Each row is a point. The points of each table are mixes of a few directions, plus a little noise. How many directions does each table use, and how many do they share? Where both have some left over, give the other angles between the two spaces (their principal angles), to ten degrees, smallest first.

First, 4 rows:
[[ -7  48]
 [ -4  38]
 [  7 -55]
 [  4 -32]]
Second:
[[-26 -60]
 [ -2  -4]
 [  4   9]
 [ 24  55]]
Directions: first 1, second 1, shared 0; angles 30

First:
[[ 34 -31  -1  28   8 -21]
 [ 31 -25   1  11   1 -21]
 [-37  21  -4  28  15  32]
 [ 17 -13   1   3   0 -12]
 [-23  25   2 -34 -11  12]
 [-21  23   2 -36 -12  10]]
Second:
[[ 40  22 -30 -38  -4   1]
 [-12   2  14 -33 -17  -9]
 [-14 -18  22   0  -9 -14]
 [-60   9  22  14   1  20]
 [  4 -15   2  30  10  -2]
 [ 21  20 -21 -26  -2   6]
 [ 20 -22  12 -17 -13 -27]
 [ -8   7 -15  53  27  26]
 [ 11  -6  -5  17   8   0]]
Directions: first 2, second 3, shared 2

First:
[[ 56   7 -56  21  -5   2  21 -35  -5]
 [-49 -12  49 -37  24  20 -16  54   1]
 [  8   0  -8   0   3   4   3  -1  -1]
 [ 31   8 -30  25 -16 -14  10 -36  -1]
 [  8   7  -8  21 -20 -21   0 -28   2]
 [-34  -8  34 -23  14  11 -11  34   1]
 [-19  -2  19  -6   1  -2  -8  11   2]]
Second:
[[ 26 -20 -13  15  -7 -11  10 -43 -32]
 [ 20  22  -8  21 -29 -21   0 -21   7]
 [-23 -12 -10  10   8  -8  -1 -14  13]
 [-36  13  10 -15  13  11 -11  42  36]
 [ 21 -42  16 -39  35  40  11  18 -60]
 [-31 -18  -5   0  18   2  -2  -1  11]
 [ -7  43   2  12 -25 -15 -10  15  42]
 [ 40  43   3  12 -40 -16  -1  -2   4]
 [ -8 -30   4 -17  27  18   4   6 -21]]
Directions: first 2, second 3, shared 1; angles 60

First, 9 rows:
[[ 28 -38  30  20  -2 -18 -21  11 -29  11  42  15  35  -9]
 [-21  19 -16   0  -1 -21  -5 -19   1  10 -37   4 -21 -18]
 [ 27 -33 -12   2  18  16  34  19   5 -18   0   4   7  10]
 [ -5   1  -6  -6  25  17  -4 -30 -16   2   9  -4   2  -5]
 [-20  25 -13  -8  12  13  -6 -15  11  13 -23  -2 -15 -15]
 [-11  16   3  -8 -16  -3   0  -5   3 -11   5 -13  -7  17]
 [ -7   2  -5   7   1 -20 -10  -7  -4  13 -19  10  -5 -19]
 [ 16  -2  32   2 -27  16  -7  45  18  -2  38  -5  20  21]
 [ -7  10 -12  -8 -10  -1  19   1  12 -17 -15  -9 -15  18]]
Second (8 x 14):
[[ 16  -9   0   3  -4  -2   0   1 -23  -2  21  -7   9  -3]
 [ -6 -10  15   4  13  -7 -17 -19  -9   7  11  11  11  -3]
 [-16  11   2  -8  15  19  -2 -11  18   1  -7   1  -5   5]
 [ 19  -9   4   2  -4   9   0   9 -17  -2  27  -8  13   0]
 [ 13   4 -19  -3 -10  -1  14  -2 -25 -10   8 -19  -6  -1]
 [ 20  -7 -29   6   4   0  20  16  -8   5 -23   0  -8 -24]
 [-32  -2  60   1  12  12 -38   2  52  13  14  29  21  24]
 [-13  22 -32  -4 -26 -29  24   4  10 -12 -51  -9 -35   1]]
Directions: first 5, second 5, shared 4; angles 60

First:
[[  2  -2 -12 -38  -1   2 -28 -21   4   0   2  24 -12 -23   3  15  -9 -12
   -4  26]
 [ -5  20  -7  27 -20  14  56  33  -4 -27 -10 -25 -18   7 -20 -13 -11 -10
  -13 -21]
 [  3  -8  17 -13 -13  -9 -24 -10  -5  -6  10  12  10  17   3   9   4  20
   -2  11]
 [  6 -10 -11 -20  18   3 -26 -34  -3  28   1  16   6  -3  11   7  11  -4
   15   4]
 [ -5  -1  31  47  -4 -14  22  37  -1 -11   4 -28  21  26  -3 -17   7  25
   -1 -20]
 [ -3   2   1  32  13   0  26  17  -1   9  -5 -21   7   7  -1 -14   7  -1
    7 -23]
 [  2 -11   2 -29   9 -11 -45 -21   6  10   7  25   6 -17  13  13   0   2
    3  26]
 [-12  22 -22  24   5  12  49  40  13 -17 -16 -22 -26 -36 -13 -16 -20 -32
  -13 -10]
 [ 10 -11   1 -33  -6   2 -31 -42 -12  14   7  22   7  20   6  16  13  12
    9   8]]
Second, 10 rows:
[[  8   0 -22 -40   9  29  14 -21  -8   7 -22  10 -26  25   7  24   9 -27
   -7 -41]
 [  8  -3  21  14 -30 -20   3  18  -8 -22  12  -6  13  25  -8 -10  -7  30
   -5   9]
 [-23   9 -24  -9  46  26  -9 -16  21  27 -14   6 -17 -60   8  12   6 -45
    4   4]
 [-11   7   5  -1   2   9   9  18   9 -15  -9  -3 -13  -8  -1   8  -4 -13
  -15  -8]
 [ -3   0   7  12  -6 -11 -10   1   2  -1  11  -1  11 -12  -4  -9  -3  12
    5  23]
 [ 16 -10  16  23 -32 -35 -19  -7 -14   0  31   0  35  15  -8 -25  -5  48
   18  40]
 [ -1  -1 -26 -17  32  20   0 -23   2  30 -14   6 -11 -14  10   9  10 -29
    9 -18]
 [ -7   6  -5 -14  12  20  18  13   7 -10 -21  -2 -23   3   4  16   1 -25
  -17 -32]
 [ 11  -3  21   8 -47 -26 -15  -3 -14 -21  27   4  22  21 -14 -12  -9  44
    2  38]
 [  2  -5   6  24  13 -12  10  21   3   6  -2 -14  11   4   5 -14   1   5
    5 -14]]
Directions: first 4, second 4, shared 2; angles 30, 50

First (9 x 32):
[[  3   1  25 -30  22  13 -19   9  53  35  12 -11 -60 -35 -22   7 -22  39
   -1   6 -29 -55  35 -34  27  37 -21  -8  -5  20 -18  -2]
 [ 28 -12  20   8  -4  11  18  -9 -12  26  30  28  12   0   3  40  -7 -22
   16  29  10 -16  -7 -10  -9  -3  23  13  18 -17  17   5]
 [ -3   0 -14  17 -12  -8  10  -5 -30 -21  -7   6  34  20  13  -5  13 -21
    0  -4  16  32 -20  19 -15 -21  10   3   2 -11  10   1]
 [  4  -2  -2   7  -5  -1   6  -3 -12  -3   3   7  13   8   5   5   3 -10
    3   3   7   9  -8   5  -6  -7   7   3   4  -6   5   0]
 [ 10  -4   8   1   0   4   6  -3  -1  11  11  10   1  -2   0  14  -4  -6
    6  11   3  -9  -1  -5  -2   1   7   4   7  -5   5   2]
 [ -2   2   4  -9   7   2  -8   4  16   6  -2  -6 -18 -10  -7  -2  -5  13
   -2  -2  -9 -13  10  -8   9  10  -9  -3  -4   7  -7  -1]
 [-17   6 -22  10  -8 -12   0   0 -19 -30 -21 -10  22  17   9 -25  14  -7
   -8 -19   9  34 -13  21  -9 -16  -3  -4  -7  -1   0  -1]
 [-34  15 -26  -5   2 -15 -18  10   7 -35 -37 -32  -6   5   0 -49  13  20
  -19 -35  -8  26   4  16   7  -2 -25 -15 -21  17 -17  -6]
 [ 10  -4   9   1  -1   4   6  -3  -2  11  11  10   1  -2   0  15  -4  -6
    6  11   3  -8  -1  -4  -2   1   8   4   6  -5   6   1]]
Second, 10 rows:
[[ 32 -16  -9  21  -4  16  11 -38  -5  20  43  -6   3  -7 -23  24  10 -23
   36  15  -5 -14  11  -9 -17  23 -17 -19 -15  10  48 -12]
 [ 16  -4   5  27  -2  -4  13 -13 -16  -5  26   3  -3   8  11   8  -5  -8
   15  16   4  -1  -4   0 -18  13  -6  -4 -12   2  17   8]
 [ -6  13   9  -5 -21   9  -1   8 -19 -48 -37 -13  27   8   0   5  17  -7
  -21 -15  13  30 -10  23   8  -6   7   0  -3  -1 -29 -16]
 [-15  14  14 -11   7  -5 -14  19  17 -22 -19 -17 -30  -7   5 -16 -10  31
  -20  -9  -9  -7  11  -2  15  17 -15  -4 -13  14 -35   3]
 [-19   4 -11 -15   8  -8 -12  11  16   6 -16  -5  -8  -3  -2 -21  -1  13
  -10 -14  -7   1   4  -1   9  -9  -3   2   4   2  -9   1]
 [ 26 -18  -1   1  -3  16  13 -20  -4  42  30  23  21  -5 -15  35   4 -30
   25  19   5 -14  -3 -11  -8  -9  18   6  20 -15  36  -6]
 [-17   2   4 -16  20 -15 -11  23  25  23  -3  10 -30  -7  11 -19 -22  27
  -12   1 -10 -19   5 -14  11  -6   3  12  12  -2 -17  19]
 [  3   7  14  -7 -21  13   6   7 -22 -30 -28   5  37   8   1  21  14 -17
  -16  -4  18  24 -15  19   6 -16  24  10  12 -14 -23 -13]
 [-21   9  -4  -4   7 -15  -9  16   7 -14 -18  -7 -15   3  12 -27  -6  20
  -16 -12  -3   6   0   4   5  -3  -7   2  -5   5 -20   9]
 [  1 -10 -21   9   9  -8   2 -12   4  27  22   5  -3   1  -2 -11  -1  -6
   17   2  -5  -5   1  -7 -12  -4  -7  -3  -1  -1  32   6]]
Directions: first 2, second 5, shared 2

First:
[[ 44  -2  -7 -54 -18  -3   0 -29 -14 -17   0   6  25 -22  11   2   1   3
    0 -14 -28   6 -15   7  -7   8  19  -2   2 -18  -4  11]
 [-45   1   7  60  19   4   0  28  15  15   0  -7 -28  27 -12   2  -1  -1
   -1  18  33  -8  17  -8   5  -5 -19   0  -6  18   1 -15]
 [ 18   5 -16  -3 -13   4  -1 -20  -6 -19  -1   2   3  19   4  33  -6   9
   -9  16  23  -5 -13   4 -16  20  11 -17 -14 -11 -14 -25]
 [ 13  -1   0 -20  -5  -2   0  -8  -4  -3  -1   2  10 -11   4  -5   2   0
    1  -8 -15   3  -4   2   0   0   6   2   3  -6   1   8]
 [ 37  -2  -5 -50 -15  -3   0 -23 -12 -13   0   6  24 -23   9  -2   2   1
    1 -15 -29   6 -14   5  -5   5  17   0   5 -15  -1  13]
 [ -9   3  -5  24   2   4   0   2   3  -3  -1  -1 -11  20  -4  17  -4   4
   -5  15  26  -6   0  -1  -5   7  -3  -9  -9   2  -6 -18]
 [ 12   0  -4 -11  -6   0  -1 -10  -5  -8  -1   1   5   0   2   8  -1   2
   -1   1   0   0  -6   2  -4   5   5  -4  -2  -6  -3  -3]
 [-12  -3  10   3   8  -3   1  14   5  12   0  -2  -2 -12  -2 -23   3  -6
    6 -11 -14   3   9  -3  10 -13  -7  12   9   7  10  16]
 [-57  -4  21  53  27  -1   2  44  18  34   0  -8 -26   4 -13 -32   5 -11
    9  -2   3  -1  28  -9  21 -26 -28  19  10  27  16  13]]
Second (10 x 32):
[[  0   0  -1   0   0   0   0   0   0   0   0   0   0   0   0   0   0  -1
    0   0  -1  -1   0   0   0   0   0   0   0   0   0   0]
 [ -7   8  -9  22   6   5  13  -2  -7 -16  -5  -4 -25  30 -13  35   1   4
   -2  28  36  -1 -13   3 -17  10   2   2 -13 -10 -11  -9]
 [-10  11 -13  32   7   7  18  -3 -11 -23  -6  -6 -37  44 -20  51   1   6
   -3  41  52  -2 -19   5 -24  14   4   4 -19 -15 -16 -14]
 [  8  -9  10 -24  -6  -6 -15   2   9  18   5   4  28 -34  15 -39  -1  -5
    2 -31 -41   1  14  -4  19 -12  -3  -3  14  12  12  11]
 [ -9   9 -11  26   6   6  16  -3  -8 -19  -5  -5 -30  36 -16  41   1   4
   -2  33  43  -1 -15   4 -20  13   3   3 -16 -12 -13 -11]
 [  0   0   0   0   0   0   1   0   0   0   0   0   0   1   0   1   0   0
    0   0   1   0   0   1   0   0   0   0   0   0   0   0]
 [ -4   5  -5  12   3   3   7  -1  -4  -9  -3  -2 -14  17  -7  20   1   2
   -1  16  21  -1  -7   2 -10   6   2   2  -7  -6  -6  -5]
 [  7  -7   8 -21  -5  -5 -12   2   7  15   5   4  24 -29  13 -34   0  -4
    2 -27 -36   1  13  -3  17 -10  -2  -3  12  10  11   9]
 [  6  -7   7 -18  -5  -4 -10   2   6  13   4   3  21 -25  11 -29  -1  -3
    1 -23 -31   1  10  -3  14  -9  -2  -2  11   9   9   8]
 [  9 -10  12 -28  -7  -7 -17   3   9  20   6   5  33 -39  17 -45  -1  -5
    3 -37 -47   2  17  -4  22 -13  -3  -3  17  14  15  12]]
Directions: first 2, second 1, shared 0; angles 30

First (9 x 32):
[[  0  -2  -2  -5   5   6  -8  -7   1  -5 -15  -3 -20 -11   4  -4   0  14
  -10  -7 -15  14   7  -1  -8   4   2   6   9   4   5  -8]
 [  5  -7 -12 -16  -6  -2  23   0 -14   6 -11 -12 -11  11   4 -16  -2  -3
   -7 -37 -13 -10   6  15  -5 -11 -21 -20  14  12 -25  -5]
 [  3   6  -4   6  -1  12  -1   5  12   3   1  12  12   0   7   3  -8  -5
    8  -2   6   6   3  -3  10  -5 -11  -7   7   9  -2  11]
 [ 11 -26  12 -14  20 -19 -12  -5   2  -1  -1 -19  -4  -2 -10  26   0 -18
   22  24  11 -31 -10  26 -19  28  60   8 -40  -8 -15   5]
 [-20  30  -2  20 -22  14   6   3  -2  -3  14  20  10   3  -4 -20  10  19
  -21  -2   2  28   2 -36  20 -29 -55   3  25  -4  27  -8]
 [  0   2  -3   1  -9 -12  14   4 -17   4   6  -4   2  11   3 -14   2   0
  -10 -10  -8  -5  -2   0   3  -4  -8  -5   7  -6   1  -3]
 [ -7  -5  17   0   9  -1 -11  -5  17  -5  16  -2  13  -1 -28  31  11 -16
   25  37  36 -22 -14   1  -4   2  22  10 -41  -8  -4   4]
 [  0   4  -4   3   2  11  -8  -2   6  -3 -11   6  -9 -10  10  -5  -5  12
   -8  -6 -12  20   8  -6   1   1  -6   4  16   6   9  -1]
 [  8  -3  -1   5   2  -9  -2   6  -4   4   1   2   5   1  13  -1  -8  -4
    1   4  -7  -1  -1   4   3  13  18   1   2  -5   5   7]]
Second, 8 rows:
[[-17 -21   9 -35  25  45  -4  -6  12 -26   7   1 -26 -21  -7  -4   6   1
   31 -33  37  11   0   6 -21 -18 -35  -4 -18   1 -15  -3]
 [  2  -1   3   6   2  22 -23  -9  15   4  -8  21 -27 -15   0  15  -4   7
    0  -4   1  17   6  -3  -8   0  -5   0  -1  22  -3  16]
 [  8  -1   0   2  -6   4   8   0  14  -1 -14  -6  13  -2 -14  13  11  -6
    5   0  11  -7   9   3   0 -12  -4 -13  -7  12 -12 -11]
 [ 13   7  12   5 -13 -17  20  14  -6  15  -9 -13  27  23  -4   1   8  -3
    7   5  14 -11  -4   3  10  -9  14 -15  -3  -8  -4 -17]
 [-14   0  -1 -12  13 -17  -1   5 -29   7  28  -5 -11  18  22 -28 -22   2
   -2   0 -17  -2 -22   3   5  19  11  19  14 -28  12  13]
 [  0   5   5  -3   2 -10  12  11  -7  -5  -5 -16  21   7   8 -15   3   8
    2   5   0   7  -2  -4   9   1  10   6  11 -23  17 -23]
 [  0   2 -16   1   2  -3  -3  -9  10   2  -7  -4   1  -1  -3   9  -9  -6
   -7   8 -18  -9   4   6   3   7   3   4   7  14 -10   6]
 [  7   8 -13  37 -25 -25  -8  -5  -8   4   9  21   2  -8  -3   8   6  -2
  -35  19 -27  -6   8 -13   3  12   5   4  -2   9  16  18]]
Directions: first 5, second 6, shared 2; angles 50, 70, 90
